Each row of a before or after table is a point. One or more steps were done to the points. Then noise was added and the rows were shuffled. The steps act on columns, c1 being the first. What was done? A step turns or swaps two columns, mirrors them in a line or flattens them onto one, adds a multiple of one to another, or multiplies or shifts one. Angles are multiples of 10 degrees, from the lower column toward the higher: turns from -170 to 170, lines from 10 to 170 but not 90. Use the fewest steps. Two steps may share a column if one is a turn and the other turns, adds or multiplies; they go together, in the order done. Otherwise the lowest column goes first.
In the rows, 128 means zero.

Before (11 x 2)
[[126 106]
 [134 161]
 [109 164]
 [126 161]
 [117 164]
 [108 127]
 [123 126]
 [142 167]
 [123 150]
 [128 123]
 [116 138]]
After (11 x 2)
[[123  85]
 [ 88 144]
 [172 207]
 [120 194]
 [145 192]
 [114 126]
 [ 65 126]
 [129 119]
 [ 72 202]
 [116 174]
 [ 95 200]]
Steps: multiply c1 by 3; multiply c2 by 2

Before (9 x 6)
[[ 90 170 156 161 115  86]
 [188 110 181 105 185 172]
 [ 70 116 165 126 134 112]
 [118 166 150 136  80 116]
 [ 88 167 163 172 122 130]
 [184 101 145 145 159 163]
 [115  78 164 138 128 121]
 [107 151 121 131 139 125]
 [152 109 155 125 137 190]]
After (9 x 6)
[[172  82 152 130 195 155]
 [105 180 171 136 177 100]
 [104 179 184 140 207 130]
 [117 157 127 134 134 127]
 [145 102 146 108 165 175]
 [ 70 138 157 103 173 117]
 [ 99  84 166 113 179 123]
 [132 171 149 120 114 120]
 [178  89 155  75 222 158]]
Steps: turn c1 and c2 by -20 degrees; turn c3 and c4 by -40 degrees; add 1.5 times c3 to c5; multiply c6 by 0.7

Before (14 x 12)
[[127 122 141 127 149 154 118 102 106 122 107 139]
 [108 105 125  91 147 136 119  96  99 146 130 107]
 [123 124 120 104 153 129 108 151 137 175  89 159]
 [125 138  96 126 152 132 111 106 119 112 149 132]
 [117 115 125 130 115  57 116 131 115 138  94 143]
 [117 155 129 127 152 141 109 158 104 173 102 100]
 [166 141 114 115 142 137 130 158 104 105 231 143]
 [122 104 108 128 150  90 164 150 108 116  97 134]
 [115 145 148 129 154 143 111 139 129 125 159 131]
 [137 131 129 113 105 138 147  77 125 148 100 118]
 [130 145 126 118 100 139 118 133 105 110 106 146]
 [181 129 129 132 148 140 111 135 110 104 136 123]
 [137 125 125  88 139 143 125 154 143 142  98  98]
 [143 158 138 111 144 102 123 116 105 110  96 155]]
After (14 x 12)
[[198 141 103  90 153 140 165 105 104 104 223 142]
 [106 104 158  18 157 126 122 136  96 145 136 106]
 [109 155  96 123 168 158 102 119 106 173 110  97]
 [105 115 125 134 106  50 110 127 114 139 100 142]
 [123 147 123  98  83 147 110 123 102 112 111 146]
 [119 121 148 126 161 151 110 152 103 121 113 139]
 [183 129 121 138 163 139 115 128 108 104 139 123]
 [114 103 114 129 162  81 153 100 107 116  88 136]
 [130 128 103   7 148 142 116 116 142 143  98  97]
 [134 137 160 121 164 139 119 107 118 110 156 130]
 [126 131 176  84  90 141 134 146 126 153  94 117]
 [126 144 113 130 169 152 120 142 130 126 165 132]
 [112 124 111  53 170 127  98 114 137 175  97 158]
 [135 154 137  77 156 114 111 143 106 108  98 156]]
Steps: add 0.3 times c11 to c1; turn c7 and c11 by -20 degrees; add 0.5 times c2 to c6; turn c3 and c8 by 110 degrees; multiply c4 by 3; multiply c5 by 1.6

Before (12 x 20)
[[109 126 140 116 186 125 155 133 119 102 117 110 110 128 103 138 151 126
  136 141]
 [109 114 146 115 100 121 153 157 138 118 112 121 143 133 104 138  96 135
  120 144]
 [124 142 140 131 144 148 116 131 114 102 108 132 123 118 102 182 109 124
  141 108]
 [107 118 149 132 119 215 119 132 130 127 127 206 103 153 119 127 103 155
  127 157]
 [130 117 102 124 114 139 124 143 137 102 133 119 120 145  98 121  92 127
  116 101]
 [116 123 131 111 124 140 117 137 111 103 141 112 162 134 108 138 128 150
  143 102]
 [110 117 139 137  94 117 121 127 117 113 111 129 140 134  98 120 117 202
  125 122]
 [124 124 125 159 110 131 126 146 118 155 111 165 109 137 106 135 132 125
   98 104]
 [119 121 142 121  93 142 116 151 152 132 132 141 113 122 118 135 116 154
  143 125]
 [133 124 119 136 148 118 137 131 132 129 162 114 117 144 119 128  95 151
  131 249]
 [179 133 148 117 106 117 126 132 114 140 129 112 105 129 143 132 124 152
  119 103]
 [107 176 107 112 123 125 169 129 131 108 112 144 158 124 115 122  92 160
  132 104]]
After (12 x 20)
[[118 118 146  94 136 118 116 154 126 131 134 142 116 139 127 135  98 147
  141 149]
 [134 122 115 152 121 116 137 150 252 130 161 113 135 129 146 125  46 130
  133 134]
 [109 116 150  97 119 139 122 201 121 112 111 130 140 154 144 118 102 126
  122 114]
 [131 118 102 115 130 121 127 126 101 101 139 121 115 151 155 119  33 145
  119 138]
 [108 114 161 100 145 141 154 136 146 118 112 121 139 147 140 140  48 155
  123 139]
 [116 122 142 122 145 164 119 150 102 104 142 114 121 143 143 137 128 138
  144 109]
 [123 141 143 143 125 127 116 125 107 105 111 131 107 155 126 185  76 131
  142 112]
 [104 175 124 122 142 160 170 164 103 111 108 146 136 142 131 124  36 127
  132 131]
 [125 123 128 108  95 110 126 122 102 154 112 163 122 146 144 136 136 147
   97 119]
 [180 131 113 107 137 101 124 153 103 141 129 112 134 111 123 132 119 132
  119 116]
 [105 116 160 119 123 118 116 153 157 129 128 205  41 128 153 126  65 132
  125 125]
 [108 127 151 186 138 113 158 127 142 102 115 109 125 152 137 137 183 134
  138 122]]
Steps: add -0.7 times c1 to c3; turn c4 and c5 by -90 degrees; turn c6 and c13 by -80 degrees; swap c8 and c18; swap c9 and c20; turn c14 and c15 by 110 degrees; multiply c17 by 2.5

Before (12 x 64)
[[115 117 149 150 151  99 115 154 119 117 113 110  99 116 107 120 133 121
  148 111 116 145 127 120 140 107 121 152 103 125 119 115 141 153 141 128
  151 147 123 138 114 113 118 140 131 134 144 136 163  94 121 149 168 101
  141 113 120 139 141 133 135 148 132 100]
 [123 119 133 139 133 132 109 145  91 114 114 130 118 112 138 112 129 122
  136  94 109 112 136 124 146 137 145 158 113 124 140 121 124 102  84 119
  150 140 116  89 113 121 119 116 110 134 100 104 154 121  90 157 103 114
  141 106 141 116 130 102 120 125 148 104]
 [129 145 157 133 124 149  87 153 119 110 130 126  97 130 134 118 126 115
  144 118 107 149 112 136  98  98 133 115 139 116 109 127 143 161 126 135
  119 151 108 158 113 106  96 135 104 148 136 145 149 113 149 147 157 147
  147 106 122 108 127 132 126 109 103 112]
 [151 149 167 149 123 115  98 146 136 133 140  97 137 138 136 132 157  90
  140 164 111 155 163 125 139  97 138 102 151  87 103 113  92 164 128 142
   86 153  92 162 155  92 122 145 144 157 139 142  98 117 151 128 156 165
  154 114 142  70 114 155 124 104  90 162]
 [121 120 130 143 164 114  99 122  93 138  96 133 125 107 115 114 135 157
  112 145 135 108 125 135 175 138 155 109 100 147 142 143 153 111  84 128
  161 126 114 116 118 150 158 132 117 134  95  94 144 111 123 130 116 120
  129 105 115 142 109 109 116 138 126  97]
 [170 168  98 174 108 173 135 119 143 167 112 142 131  60 147 111 166  63
   94 142 135 170  86  85 129 151 162  98 152 146  99 180 129 122 132 155
  109 148 142 127 160  65 175 102 162 144 113 117 103 162 160 126 162 172
  121 130 175 156 155 145 102 173 148 147]
 [152 188  97 167 115 153 152 116 151 163 156 167 102  65 166 143 160  90
  116 137 118 169  96  89 127 157 152 140 174 134 114 157 104 147 134 144
   97 167 151 147 110  93 148 100 118 158 141 133 137 178 159 145 171 136
   94 171 165 115 166 157  90 157 103 126]
 [131 113 125 132 164 104 114 158  98 102 111 122  81 111 130 128 138 116
  136 101 110 180 170 140 120 104 156 155 113 121 115 104 131 146 101 131
  120 148 105 135 105 129 122 118 113 134 128 114 128  96 127 123 159 109
  140 117 130 121 105 135 111  96 124 121]
 [144 117 133 146 152 138 119 146 118 145  95 118 117 112 100  77 119 128
  117 135 117  69 103 131 168 138 139  98 113 145 161 148 139 114  72  93
  141 103 140 129 135 151 160 114 142 120  84 115 127 139 100 139 126 135
  128 129 137 136 126 124 108 134 143 123]
 [130 130 108 147 145 122 119 155 119 150  97 124 120  85 123 104 117 125
   99 119 140 114 123 112 179 130 135 101  94 136 149 146 130 118 100 113
  132 110 146 120 155 137 146 125 146 130  73 109 138 103 153 134  98 129
  110 129 134 165 118  85  99 131 142 121]
 [127 140 126 151 125 138 107 134 127 130 133 118  94 132 147 113 138 113
  123 118 109 175 154 133 113 111 126 140 104 125 112 129 145 121  95 129
  121 169 130 144 145 118 136 154 121 149 134 138 149 109 134 147 131 125
  158 107 125 111 130 159 140 128 129 107]
 [115 142 167 113 130  99 111 162 103 113 102 131 112 128 118 131 147 152
  134  97 121 163 153 136 136 131 134 159 136 104 137 112 145 117  91 110
  135 143 145 110 111 139 107 107 116 129 133 120 147 118 135 164 162 111
  140 124 131 123 131 129 110 134 144 122]]
After (12 x 64)
[[116 118 150 150 133 127 116 156 114 116 116 135  96 115 109 145 137 118
  148 113 121 146 132 109 139 106 127 159 104 125 122 192 144 153 140 126
  108 144 124 135 112 111 118 144 128 130 143 141 164  97 119 143 168 110
  142 115 117 142 141 134 133 147 135 101]
 [129 148 155 135 134 117  87 156 122 110 133 139  97 128 135 132 125 115
  140 116 108 151 112 134 100  93 138 115 142 117 112  94 148 162 131 138
  135 149 104 157 113 106  98 135 101 147 133 148 147 114 148 147 155 157
  147 105 123 111 129 130 128 112  99 111]
 [130 143 128 150 120 125 108 135 126 128 131 129  95 129 150 141 139 113
  120 115 107 179 152 123 114 111 128 131 101 123 114 112 147 122  95 128
  130 173 128 145 144 113 135 149 119 148 135 141 147 109 134 147 134 135
  156 112 123 111 127 163 140 127 133 108]
 [130 113 122 129 138 114 117 158 100 107 114 121  83 109 129 123 138 113
  139 101 112 180 173 132 122 103 159 171 113 121 111 194 133 147 105 129
  133 149 106 140 108 119 126 122 111 135 126 110 128  98 126 119 158 113
  140 119 126 125 104 135 115 100 126 125]
 [125 116 131 135 114 121 107 144  92 111 115 133 118 111 137 149 128 122
  135  97 109 113 138 127 152 134 146 156 112 126 137 128 127 100  83 117
  115 137 116  89 111 127 117 117 114 135 101 106 153 125  95 159 105 126
  142 111 141 119 135 100 116 126 152 106]
 [154 185  91 167 110 143 148 114 148 161 158 193 102  62 166 104 162  91
  118 141 118 172  94 122 125 151 144 129 171 136 116  64 104 151 140 140
  149 160 150 149 110 141 149 102 116 160 144 132 133 176 161 144 168 145
   94 171 164 111 164 154  93 157 100 125]
 [170 171  96 175 127 160 136 120 139 171 113 197 130  61 143 136 166  61
   93 140 139 172  87 103 127 147 163  91 153 142 102   7 129 118 134 151
  145 148 144 121 159 101 177 104 161 142 115 121 105 163 154 127 163 182
  119 133 178 156 161 142 106 168 152 149]
 [144 115 130 144 163 142 119 150 120 145  93 111 112 113 101 183 119 128
  115 135 119  65 100 124 172 142 136 121 113 149 158  97 137 115  75  87
  145 107 138 127 137 139 158 113 137 120  85 117 130 140 101 137 125 141
  126 133 139 136 125 122 110 141 141 124]
 [123 144 172 116 114 120 111 162 102 111 102 123 113 128 121 126 148 152
  134  97 120 159 153 138 135 134 133 151 135 104 133 194 149 120  93 113
  122 142 146 107 110 139 108 107 117 133 132 123 139 112 136 165 164 120
  147 125 130 124 131 132 111 134 147 121]
 [128 131 109 150 157 153 122 153 125 149 100 126 121  82 124 153 116 125
  101 119 138 113 125 113 178 127 136 117  90 131 152 126 133 119  98 114
  138 111 146 122 152 137 146 129 147 133  70 109 138  96 152 132  96 139
  112 123 138 167 116  84  96 132 140 115]
 [121 122 130 145 168 144 100 120  91 139  98 109 126 102 120 150 136 160
  112 148 137 110 122 135 179 135 158 137 103 146 139 145 155 114  86 127
  107 126 114 116 117 145 163 128 120 138  97  92 145 109 126 128 117 133
  130 103 116 143 110 107 119 143 125  99]
 [154 145 165 146 138 122  96 150 136 135 141 134 138 138 137 107 160  85
  141 163 107 151 163 106 137 100 131 104 155  87 107 164  86 170 131 142
  162 155  96 159 150  89 124 149 140 152 138 138 100 118 148 126 155 176
  154 111 143  69 112 156 127 100  91 161]]
Steps: turn c5 and c28 by 40 degrees; turn c6 and c32 by -110 degrees; multiply c32 by 2; turn c12 and c24 by 40 degrees; turn c12 and c42 by 40 degrees; turn c16 and c37 by -160 degrees; add 0.3 times c31 to c37; shift c54 by 10
